Every row gives one point. Each table stands for the endless flat space through its points: a line for two points, a plane for three, and so on. The two share one point or none. Which?
In the rows, zero is written as 128.

First (2 x 4)
[[107 153 114 116]
 [ 79 129 118 144]]
Second (2 x 4)
[[105 152  91 116]
 [ 69 122 139 128]]
They share: no point

First (4 x 9)
[[131 163 131 118 133 133 120 107 144]
 [ 87 143  90  92 141 149  65 121 133]
 [143 162 117 119 109 128 119 127 169]
 [142 157 136 137 108 133 121 118 172]]
Second (2 x 9)
[[ 91 156 116  70 146 140 107  89 103]
 [107 160 112  82 150 140 107  99 121]]
They share: no point

First (4 x 14)
[[147 139 122 154 184 101 124 129  61 121 132 168 144 106]
 [ 65 111 156 108 118 101 160 171 165  83  80 152 128 120]
 [ 90 143 154 151 152 122 158 161 130  68 111 159 125 108]
 [112 164 152 184 184 121 164 164 106  81 117 178 129 111]]
Second (5 x 14)
[[125 122 186 150 152 117 108 142 130 105  98 172 128 110]
 [103  92 128 112 128  83 158  88  71 101 106 149 135 124]
 [101 123 130 129 161 105 127 155 127  88 120 149 118 103]
 [107 100 192 138 165  90  98 145 154  97 116 183  92 119]
 [132 125 159 143 127 124 140 109  79 112  83 154 164 111]]
They share: no point

First (4 x 20)
[[ 58  90 156 154 145 104 105  75 177 135 125  81 174 146 146 122 173 131
  161 142]
 [124 134 117 110 163 117 119  94 164 185 140  97 150  98 144 180 146 103
  211 117]
 [112 142 117 131 152  87 107 134 169 165  98  96 152 107 148 168 115  80
  167  67]
 [139 127 117 113 203 105 134 104 127 153 116 117 128 134 145 177 145 140
  146 109]]
Second (5 x 20)
[[116  89 167 148 153  93 111  85 147 135  92 101 169 142 141 138 124 123
  187  85]
 [133 121 143 155 151  95 134 105 169 143  91  99 175 119 145 151 126 115
  161 119]
 [109  96 176 113 173  77 108  95 130 163  45  98 185 111  93 164 150  98
  144  90]
 [125  80 188 127 155  85 118  77 124 139  59 108 189 125 111 138 138 112
  176  84]
 [ 95 131 132 134 174  94 104 114 167 153  95  94 154 125 134 171 151 104
  138 109]]
They share: no point

First (3 x 24)
[[129 117 134  98 148 149 114 134 158 115 106 116 136 119 163 125 163 116
  136 111 137 145  83 116]
 [141 144 152  74 124 164 123 131 155 133 109 122 163 128 139 146 157 116
  127 111 149 139 101 134]
 [121 105 125 109 170 136 114 143 158 102 106 120 123 114 176 115 168 117
  148 106 135 151  80 108]]
Second (2 x 24)
[[129 121 151  76 178 135 125 136 149 101 108 124 149 112 140 124 157  99
  140 121 127 139  83 112]
 [129 129 135  96 142 143 125 140 157 133  92 128 141 140 176 144 185 127
  144  85 163 163  99 124]]
They share: no point

First (4 x 24)
[[137 129 126 162  95  91 180 124 145 117 170 155 104 142 104 134 106  94
  154 110 127 130 100 128]
 [103 102  79 136  73  76 145 173 145 104 126 187 127 153 136  91 144 126
  184  86 121  92 152 145]
 [ 83  84  93 152 107 122 157 164 150 127 175 141 100 144 117 111 108 112
  142 102 122  80 168 148]
 [ 93  91  72 138  81  93 164 175 150 120 139 165 113 145 133  86 142 128
  160  78 128  78 164 151]]
Second (2 x 24)
[[112 107  99 159 106 104 150 164 144 110 165 147 115 158 110 111 108 106
  146  92 118 104 146 145]
 [124 119 107 159 114  94 138 178 152 114 171 135 119 166  94 111  92 100
  132  76 100 118 148 149]]
They share: no point

First (3 x 24)
[[145 143 120 174 106 113 132 161 137 159 143 126 116 126 169 113 159  81
  101 123 195 155  98 123]
 [145 158 145 180 104 128 138 173 123 164 136 133 117 123 178 117 140  81
   96 109 202 159  89 137]
 [144 136 111 170 108 107 126 152 141 152 149 119 114 126 162 109 166  84
  108 128 187 152 106 117]]
Second (5 x 24)
[[184 123 155 160 106 128 134 143 118 113 174  70  79 138 156  65 152 132
  132 124 156 137 164 130]
 [124 113 149 182 124 131 140 113  98 116 194  99 100 126 132  95 159 129
  157 129 130 150 134 123]
 [121 140 110 153 118  97 116 150 124 117 159 112  95 104 159 106 169 109
  123 100 154 154 113 145]
 [164 157  94 112  92  93 124 194 125  94 154 113  64 113 203  93 182 115
  110 107 146 137 137 186]
 [148 128 155 176 112 139 119 116 108 123 184  90 107 133 136  89 143 110
  156 138 146 139 144 112]]
They share: [138 139 132 164 114 116 108 134 123 125 164  98 105 117 147  97 151 102
 135 116 160 146 127 123]

First (6 x 24)
[[146 131 135 108 121 101 141 110 125 112 116 137 152 131 119 105 165 189
   53 103 174 160  79 146]
 [143 144 133  96 112 100 162  99 137 132 114 144 160 122 124  74 171 150
   74 120 131 132 128 150]
 [146 138 114  78 100  98 156  92 121 136 118 137 165 116 131  67 179 153
   51 116 132 127 130 156]
 [155 119 153 116 135  84 122 110 164  89 103 163 136 145 127  91 176 156
   88 146 159 131  87 138]
 [142 137 138  96 127  92 148 101 130 107 133 126 157 133 128  88 172 159
   73 118 148 136  97 170]
 [138 125 121  96 121 105 171  88 105 114 132 105 156 127 125  93 153 201
   49 105 156 150  99 166]]
Second (4 x 24)
[[144 140 163  82 115  99 171 148 116 105 107 122 159 159  92  99 154 165
   98 110 119 148  93 145]
 [148 120 131 125 167  87 159 134 140 140 140 133 118 131 110  88 180 148
  128 101 160 110 105 137]
 [137 148 150 130 126 102 152  90 169  77 124 148 167 140 134  83 162 146
   78 126 161 139  92 171]
 [135 156 168  80 104  96 174 146 119  99 108 126 157 162  86 101 150 150
   98 100 119 153  78 151]]
They share: no point

First (6 x 24)
[[154  84 146 129 125  69  90 167 136 163 134 147 157 146 159 100 169  90
   99 139 156 120 110 119]
 [110 123  96  74 139 105  79 173 162 173 134 101 164 128 122  64 143  94
   75 171 149 114 127 116]
 [134 176  51  50 126  60 130 123 128 124  75 119 156  67 139  92 134 123
  132 148 161 162  79 102]
 [116 114 103  84 157  87 113 176 124 149 115 114 144 138 139  99 162 105
   85 179 166 144 121  91]
 [113 119  95  86 139  82 125 147 129 152 104 119 109  73 159 105 162  81
  114 137 117 163  80 126]
 [111  49 151 138 159  92 121 177  96 160 128 132  76 129 170 136 200  83
   93 146 124 182  93 109]]
Second (6 x 24)
[[111 102  80  90 136  98  75 201 126 171 141 116 132  93 169 136 195  64
  103 157 133 172 100 109]
 [162  53 138 110 134 117 130 125 123 161 123  91 113 111 129  75 162  73
  120 166 158 119 122 120]
 [ 96 154  95 106 157  71 111 190 185 188 102 131 144 154 159 109 158  95
   85 155 143 166 110  71]
 [ 84 155  83  57 165  88  77 213 150 165 116 130 147 130 144 103 147 125
   69 142 135 169  80 129]
 [ 55 122  86 114 183 122  66 152 129 179 118 171  87 103 138 101 162 100
   29 185 171 156 139 107]
 [140 111 128 132 145  82 149 145 186 190  97 108 132 159 148  87 156  74
  113 165 157 137 131  62]]
They share: [116 103 110  96 142  92 102 164 131 160 122 117 129 117 143  96 163  96
  93 155 141 149 104 112]

First (4 x 24)
[[ 92 124 149 155 145  93 150 147 132 170 154 135 102 122 122 133 106 205
  167 118 156  98 112  84]
 [149 178  95 143  94 102 146 152 150 162 156 132 104 107 123 151 145 121
  152 144 121 164 134 125]
 [115 135 122 160 142  92 139 133 131 161 154 150  96 129 122 117 103 191
  163 141 137 118  97  86]
 [142 153  95 169 124  83 127 121 149 146 178 168  93 147 107 135 112 164
  163 147 113 145 118  83]]
Second (3 x 24)
[[106 140 123 172 126  89 132 150 114 159 149 141 105 107 134 139 130 173
  163 156 143 152  90 120]
 [118 124 138 166 118  58 135 173  79 141 144 138 106 118 107 142 136 202
  149 151 174 132  89 141]
 [147 155 100 135  95  94 145 158 120 158 142 139  91 129 116 119 134 163
  139 127 149 124 115 123]]
They share: no point

First (7 x 24)
[[104 103 124 128 180 140  91 147  98 134 143 116  73 176 189  86 135 162
  174 140 101 127  89 150]
 [ 96  98 114 143 175  80 110 115  78 154 175  75 133 101 110 132 165 133
  126 130 111 154 150 159]
 [ 72 116 148 147 177 136 112 159 134 108 165  95  53 155 146 122 141 135
  162 130 119 136 138 177]
 [ 60  78 107 204 159  68  87 134  88 141 123  97 106 157 125 178 151 130
  149 162 146 160 139 213]
 [ 52  88 125 174 208  87 106 126  91 138 156  85 101 138 132 159 125 144
  153 146 103 160 140 189]
 [ 40 117 144 169 180  81 129 167 139 120 148  67  84 151 165 141 143 150
  180 139  99 134 113 166]
 [ 96 148 113 135 117 141 103 192 155 134 147 104  72 173 172  85 187 140
  181 159 153  89 120 124]]
Second (4 x 24)
[[ 70  93  64 186 167  86 112 168 105 136 136 110 100 174 128 135 132 155
  167 149 119 114 111 165]
 [ 62 112  96 148 178 101  85 134  87 172 163 110 119 145 157 144 144 130
  149 130 131 133 132 140]
 [ 57 109  94 168 151  62 119 161  80 152 148 114  99 141 132 140 149 117
  166 155  97 126 141 136]
 [ 59  90  48 187 191 101 102 160 113 143 146 114 118 191 139 152 108 166
  161 117 132 107  93 166]]
They share: no point

First (6 x 24)
[[151 108 124 153 121 122  99 136  91 130 105  92 154 139  93  78 141 144
  167 112 116 134 114  96]
 [176  96 145 143 116 115 113 135  87 144  92 104 163 137 113  97 119 132
  151 122 112 140 116 101]
 [201 112 168 128  99 105 128 115 100 151  75 125 163 105 124 104  89 125
  151 126 113 119  83 120]
 [189  71 154 110 113 126 115 123  80 165  96 113 163 156 133 112 115 124
  130 121  94 157 144 111]
 [171  93 137  87 109 139 108  92 101 163 113 124 138 146 127  99 121 142
  142 112  88 134 143 134]
 [169 124 139 150 104 117  99 129  96 122  90  94 159 117  84  73 136 135
  169  98 116 128  68 102]]
Second (3 x 24)
[[148 112 145 151 128 124 120 125  99 136 101 111 151 125 127  96 101 156
  162 148 106 120 129 107]
 [165  85 113 138  94  91 154 113 121 148 118 116 120 147 100  85 133  97
  202 152 152  81 126 142]
 [159  99 129 144 114 109 136 121 107 144 110 118 140 133 118  93 113 131
  178 146 126 103 132 122]]
They share: no point

First (2 x 24)
[[146 144 101  96 131 138 140 176 175 158 125 149 113 125 133 165 148 163
  129 102 146 166 111 110]
 [146  90 155 126  95  90 128 122 127 116 101 161 155 131 103 129 118 145
  147  90 146 154 147 122]]
Second (2 x 24)
[[147 121 123 115 110 115 138 140 160 136 119 156 134 136 123 143 137 145
  129  97 155 163 136 111]
 [144 109 138 103 119 112 126 167 133 139 101 153 134 112 108 155 125 172
  156  94 128 154 115 126]]
They share: [146 117 128 111 113 114 134 149 151 137 113 155 134 128 118 147 133 154
 138  96 146 160 129 116]

First (6 x 24)
[[184 187 147  84 133 122 132  92 108 120 123 135 120 132 124 157 172 125
  170 165 112  80 123 109]
 [183 169 102 102 144 156 143 148 105 125 153 162 163 148 131 166 181 109
  179 164  91 103 117 111]
 [189 173 110 131 146 143 175 124 109 127 149 170 140 176 136 152 165 119
  194 135 104  75 105  72]
 [169 208 124 130 152 158 155 181 126 106 151  83 183 108 101 166 181 184
  147 106  56 107  28  56]
 [118 146 126 141 148 135 147 146 116  65 126 136 133 133 165 122 146 159
  153  75 118 115  64  61]
 [191 198 142 112 156 170 185 165 137 140 157 112 190 118 103 153 185 146
  155 132  54  94  69  74]]
Second (3 x 24)
[[134 174 147  89 145 165 166 116 132 102 126 126 152  98 168 127 129 103
  180 161 108  76 115  66]
 [146 147 133 107 156 159 171 157 129  91 148 163 156 123 156 117 170 127
  162 123 100 112 103  83]
 [150 118 125 133 153 137 166 194  98 114 162 192 154 158 142 127 207 135
  146  87  94 144  69 112]]
They share: no point

First (4 x 24)
[[109 122 115  94  66 129 101 131 178 107 130  78 165 181 121 144 169 119
  161 148 154 136 152 129]
 [134 140 155 123  93  97  93 137 165  99 109 100 153 153 110 131 155 120
  140 137 147 142 163 111]
 [137 123 161 144 113  84  82 125 148  88  99 115 135 151 136 117 147 123
  136 142 130 154 180  99]
 [110 102 119 127  99 111  95 125 137 101 103 102 141 173 148 133 159 144
  146 173 115 146 171  99]]
Second (5 x 24)
[[142 145 166  97  87 101  58 180 116  72 142  69  89 198  89 122 127 114
  169 168 149 149 208  97]
 [126 140 160 110 107 124  96 140 152 117  86  94 166 150 124 117 151 128
  114 155 118 161 162 117]
 [149 138 153 101 101 121 100 149 162  97 109 107 145 148 117 110 159 125
  131 176 118 158 173 116]
 [111 103 111 119 104 113 138 103 191 115  93 134 175 127 121 168 199 135
  158 126 128 102 156  74]
 [136 137 161  94 111 136  97 145 155 110  93  98 155 149 125 107 154 122
  119 167 109 166 175 116]]
They share: [128 136 146 123  94 101  98 140 155 104 104 100 153 155 111 136 157 132
 138 150 137 139 161 105]

First (4 x 24)
[[100  76 179 140  94 135 130 163  99  67 131 151 157 165 123 132 136 162
  136 145 133 153  72 126]
 [ 70  70 212 155  91 114 160 154  57  55 149 166 196 126 117 165 130 198
   94 145 112 150 111 117]
 [141  77 166 154  87 155 107 169 109  93 170 138 122 167 121 149 143 153
  125 130  96 113  85 105]
 [153  95 139 135  94 174  81 160 137 103 146 119  99 192 141 124 141 125
  149 132 119 132  60 126]]
Second (4 x 24)
[[119 104 131 112 112 135 122 149 114  95 142  98 115 161 131 183 159 176
   85 132  94 143 100 131]
 [145 106 171 140  88 157  78 133  92 103 156 156 133 157 161 117 131 126
  139 122 120 139  84 121]
 [130  87 169 137 115 152  79 153 126  76 201 131 109 126 185 145 132 155
  109  98 149 156  74  89]
 [125 102 161 142  88 159 108 141  94 101 140 128 139 169 133 149 135 150
  115 142  94 133  98 137]]
They share: [124  97 164 143  94 159 103 145 102  94 155 127 133 159 144 150 133 153
 112 133 106 138  93 126]

First (7 x 24)
[[ 69  77  83 149 105 170 161 132 109  96 151 102 171 106 116 151  63 183
   76  86  69 176 130 160]
 [113 102 113 124 119 125 146  89 138 140 159 103 134 134 103 184  99 124
  110  96 132 160 128 173]
 [ 52  82  72 152 103 179 166 126  98  79 154  63 199  87 115 115  46 180
   95  88  46 185 148 172]
 [ 78 105  91 143 128 147 182 111 138 124 135 119 165 119 100 164  93 150
   99 118  95 175 110 164]
 [106 167  97 170 115 123 138 123  95 135 171  99 143 117 139 141 102 150
  110  97 134 154  96 132]
 [140  86 115 115  69 126  93  72  82 119 227  42 148 139 120 146  66 129
  140  39 161 142 158 159]
 [105 144 106 146 121 120 128  99 110 127 168  55 139 102 129 142  88 124
  123  92 115 159 146 176]]
Second (7 x 24)
[[101 142  85 162 145 132 173 119 109 116 155 118 141 106 132 162 100 138
  130 119 108 134 123 158]
 [ 70 172  63 155 106 143 177 133 124  98 187 102 147 129 146 173  97 144
  173 134  83 139 105 132]
 [ 90 132  90 161 156  96 153 124 101 105 138  91 158  61  97 134  61 186
  121 125  82 151 116 148]
 [ 96 123 108 152 134 111 157 110 127 142 137 124 135 118 137 154 104 132
   75  81 144 143 146 142]
 [ 61 132  84 154 126 126 166 106 119 130 148 122 105 129 114 113  60 101
   77  98 148 191 153 136]
 [ 95 121 100 160 165 108 151 147 114 142  93 129 154  64 126 148 109 167
   66  83 128 134 161 146]
 [100 153  81 161 150 108 137 122  76 130 118 138 143  98 167 173 115 149
  129 113 106 133 135 211]]
They share: no point

First (3 x 24)
[[156 117 129  96 127 126  88  86 139  85 111  85 132 131 158 109 135 165
  109 172 134 116 159 145]
 [166 115 127 114 131 134  92  84 127  91 119 103 130 149 140 123 137 149
  115 160 130 100 159 151]
 [151  75 127  79 126  84 122 114 122 121  84  88 115 114 195  48  87 159
  105 145 165 150 149 121]]
Second (4 x 24)
[[151  87 125 109 118 114 102 114 130 112  88  79 133 134 141  85  92 150
  113 148 152 127 128 147]
 [173  84 133 126 112 118  68 117 117 105  76  67 109 108 128  65  79 119
  100 146 127 159 135 128]
 [185  90 137 128 116 120  56 105 107  97  82  73  93 100 136  61  89 109
   92 148 113 167 153 114]
 [149 111 127 105 136 121  98  45  90  93 127 112  91 150 188  83 142 152
   82 149 136 117 174 101]]
They share: [160  99 127 100 129 114 104  96 125 103 105  97 124 135 162  93 117 153
 111 154 144 120 155 139]

First (3 x 24)
[[128 121 172  95 135 124 102 151 125  82  79  92 129  82 144 128 144 106
  141  90 169 131 110  95]
 [191 153 142 141 109 100 117 112  77 138 103  96 132 114 115 151 144 113
  165 149 135 174 139 103]
 [200 149 148 139 113 100 126 103  83 146  97  88 135 116 116 150 138 120
  165 154 131 175 138  99]]
Second (7 x 24)
[[150 156 152 101  95 130  94 125  86 124 120  85 147 104 168 118 124  89
  148 105 152 132 128  86]
 [141 138 165 130 118 120  54 182  56  80  60 108 112 102 163 135 207 105
  210  61 177 146 127 120]
 [127 127 169 126 123 103  96 168  65 114  84  80 171 109 181 104 162  89
  188  77 148 105 149 133]
 [164 156 192 125  94 103  72 136  65  73  46  98 133 144 132 171 216  90
  138 108 169 128 163 153]
 [151 140 172 134 123  83 111 138  87 102  57  53 189 114 131 150 175  92
  150  96 113 130 195 175]
 [158 141 125 105 107 146 105 143 130 104 101 124 113  63 106 128 131 148
  160 106 161 191  78  38]
 [172 170 158 113  92 137  41 137  68  75  76 109  82 110 139 173 197  99
  168  88 181 177 126 101]]
They share: no point
